Every row gives one point. The ring and each string are closed loops that go straight from each point to the next, and from the last back to the first. Before rounding, they use only three directions, however many columns there are. How many times does the string pass through the ring? Passing back the other way cancels.
In the rows, zero is written as 128.

Ring (9 x 3):
[[207 130 105]
 [178 175 111]
 [143 186 115]
 [106 174 121]
 [ 84 136 128]
 [ 90 103 130]
 [120  73 126]
 [166  69 114]
 [197  91 106]]
String:
[[163  40 101]
 [161  34 134]
 [162  69 148]
 [161 102 156]
 [187  69 142]
 [201  53 100]
 [179  67  74]
 [160  83  81]]
Times through: 0

Ring (10 x 8):
[[215 159 133 128 131  95 131 100]
 [203 185 124 136 125  99 138 102]
 [157 212 115 144 124 114 155 114]
 [122 211 116 145 129 123 164 123]
 [ 90 192 125 139 137 131 169 132]
 [ 77 152 145 126 150 132 165 137]
 [ 86 132 154 119 154 129 158 135]
 [132 102 163 110 156 114 142 123]
 [167 101 159 110 152 105 133 114]
 [205 121 147 117 142  95 128 103]]
String:
[[ 94 190 153 128 139 128 158 135]
 [130 152 127 131 142 119 156 120]
 [111 128 108 136 149 124 167 121]
 [ 56 110 142 121 162 137 170 140]
 [ 77 106 166 111 162 130 156 138]
 [119  89 134 119 159 119 155 122]
 [147 105 118 127 151 113 154 113]
 [144 150 167 115 143 112 138 123]
 [161 138 189 105 146 106 126 122]
 [212  99 181 101 148  90 113 106]
 [249  91 143 113 143  82 116  90]
 [211 115 105 132 139  96 141  95]
 [167 143 119 132 139 109 149 109]
 [186 179 150 126 130 102 134 111]
 [198 217 159 127 121  99 128 110]
 [165 205 155 128 127 109 138 118]
 [157 181 126 135 132 112 150 115]
 [156 167  83 150 133 115 165 107]
 [125 217  80 159 125 125 176 117]
 [ 86 234  99 155 127 135 180 131]
 [ 74 225 148 136 133 135 166 141]]
Times through: 0

Ring:
[[170 150  75 131 126 121 111  95 146 135 126 125]
 [132 193  94 129 108 129 117  93 148 145 127 133]
 [ 77 199 134 120 100 131 131 103 144 142 130 147]
 [ 42 158 169 110 107 126 144 120 135 126 133 158]
 [ 69  86 182 107 132 115 145 133 126 105 134 154]
 [125  59 154 115 147 111 134 129 127 101 132 141]
 [170  80 104 124 147 111 119 113 135 112 129 129]]
String (17 x 12):
[[101 165 119 120 113 125 127 105 142 134 130 142]
 [ 77 181  79 114 106 122 125  98 145 142 129 145]
 [ 74 232  91 121  90 132 124  90 151 155 128 145]
 [ 97 249 158 133  86 143 129  96 150 155 129 142]
 [ 58 234 120 119  87 135 131  96 149 153 129 150]
 [ 35 201  89 108  95 125 132  99 145 145 130 155]
 [ 48 225 170 119  88 138 140 107 144 146 132 154]
 [ 92 193 209 128 102 138 140 115 139 134 132 147]
 [104 151 161 122 117 127 133 114 137 126 131 144]
 [ 60 148 107 108 114 118 133 110 139 129 131 151]
 [ 18 184 126 104  97 125 141 110 140 137 132 161]
 [ 21 216 169 112  87 135 144 111 141 142 133 161]
 [ 88 196 198 127 100 138 139 113 140 136 132 147]
 [ 67 224 177 124  90 139 138 106 144 145 131 150]
 [ 50 232 125 118  87 135 133  98 148 152 130 152]
 [101 240 176 134  89 144 131 100 148 151 129 142]
 [124 188 173 132 108 135 130 107 142 137 130 138]]
Times through: 2

Ring:
[[128 141 137 126 128 113 115 114 106 135 126 121 109 122]
 [ 92 198 136 151 118 128 113 115 153 131 110 128  69 106]
 [ 86 179 121 146 129 150 106 123 160 127 108 129  87 107]
 [106 110 109 121 148 163 102 130 129 126 119 126 139 120]
 [136  58 114  99 157 151 107 126  85 130 134 121 174 135]
 [145  75 125 102 147 128 112 120  77 134 136 119 159 135]]
String, 29 rows:
[[112 160 120 135 128 124 104 126 137 129 117 121 100 111]
 [106 148 129 133 132 140 112 118 129 131 118 127 106 117]
 [ 75 206 142 158 119 149 118 108 163 131 105 135  62 107]
 [ 50 249 144 177 110 158 118 106 194 129  94 141  32  97]
 [ 64 220 129 164 119 155 109 118 185 127  99 135  56  99]
 [ 62 205 132 161 124 168 113 114 178 128 100 138  65 104]
 [ 95 152 128 137 134 154 112 117 138 130 114 130 104 116]
 [116 130 115 124 138 136 104 128 125 129 121 121 123 117]
 [118 129 103 123 140 135  96 138 134 126 119 118 127 113]
 [ 93 140 104 132 142 163  97 135 153 124 111 126 119 110]
 [ 80 142 114 136 143 180 105 126 154 125 109 134 115 113]
 [ 88 139 126 135 140 171 113 117 139 129 114 134 114 119]
 [106 130 118 127 140 150 107 124 129 129 119 126 122 118]
 [113 127 108 124 141 143  99 133 132 126 119 121 127 115]
 [100 140 100 130 142 153  94 139 152 123 113 123 120 109]
 [ 74 169 109 145 137 173 100 131 173 123 104 132  98 105]
 [ 63 185 130 154 131 179 113 114 171 127 102 140  81 108]
 [ 87 164 130 142 132 158 113 115 147 130 111 133  95 114]
 [111 136 122 128 136 139 108 122 126 130 120 124 116 118]
 [109 163 110 135 130 127  98 134 147 127 114 119 101 107]
 [ 80 219 125 160 116 134 105 123 177 127 102 128  57  97]
 [ 69 234 142 168 111 140 115 110 178 130 100 134  42  99]
 [ 71 216 152 163 115 148 123 101 162 133 104 138  52 108]
 [105 154 130 135 130 137 112 117 131 131 117 126 102 116]
 [112 159 123 134 128 125 106 124 134 130 118 121 100 112]
 [105 195 127 147 118 113 106 123 150 130 112 121  74 104]
 [ 79 241 151 168 105 122 120 105 168 133 104 132  35 101]
 [ 81 238 147 166 106 120 117 108 168 133 104 130  38 100]
 [103 197 125 148 117 114 105 124 154 130 111 121  73 103]]
Times through: 3

Ring:
[[131 115 170  90  84 161 117  95 146 137 123 125 138 111]
 [145 112 160 111  75 120 131 109 124 132 126 131 146 131]
 [140 138 129 154 105 101 158 130 118 147 107 104 140 154]
 [126 157 104 169 135 114 170 142 127 162  98  83 131 150]
 [107 155  81 148 151 155 165 151 142 174 114  84 125 110]
 [101 143  97 115 143 187 145 136 157 171 124  94 124  84]
 [104 134 139  90 124 204 123 106 168 159 119 101 124  84]]
String, 27 rows:
[[110 150 106 135 140 163 153 133 149 167 110  88 125 112]
 [ 92 161  79 134 166 190 158 145 161 182 112  75 117  90]
 [ 93 143  74 114 153 196 149 150 157 178 136  95 123  66]
 [102 130  90 101 133 190 140 142 153 168 143 109 128  66]
 [113 133 117 111 122 171 139 126 149 159 126 106 130  95]
 [113 142 130 118 126 170 139 117 153 159 110  95 126 111]
 [ 98 150 149  98 139 216 124  95 181 165  97  82 116  97]
 [ 93 138 173  63 127 249 101  75 196 159 104  92 114  74]
 [116 115 155  74  98 193 112  99 159 146 133 123 132  81]
 [126 116 131 101  96 153 132 122 136 146 138 126 139  98]
 [120 136 140 117 115 160 137 113 148 153 112 102 130 117]
 [126 125 184  91  93 174 114  82 158 140 106 111 131 119]
 [140 106 193  83  66 151 109  82 142 127 122 134 142 120]
 [149  96 170  92  57 124 119 104 122 124 140 148 151 118]
 [146 103 150 106  69 116 131 118 117 131 140 142 150 120]
 [136 118 133 118  91 126 140 126 124 142 132 126 143 119]
 [134 133 146 131 102 128 143 115 132 145 108 107 137 139]
 [142 138 151 147 100 107 150 114 125 143  98 102 138 161]
 [151 137 139 165  96  78 162 128 108 140 101 106 143 174]
 [144 129 115 154  99  89 162 143 107 145 122 116 145 147]
 [129 131 117 131 110 130 150 134 128 152 124 111 138 121]
 [121 150 124 145 129 140 154 125 141 159  99  88 128 136]
 [118 171 108 175 151 129 172 135 140 169  81  66 123 156]
 [115 179  78 193 167 119 188 156 133 178  84  59 122 156]
 [108 179  60 191 175 127 191 167 134 184  93  59 121 141]
 [116 145  72 151 140 134 169 162 127 169 128  97 132 110]
 [116 141 101 134 130 149 154 140 138 163 121  99 131 110]]
Times through: 5
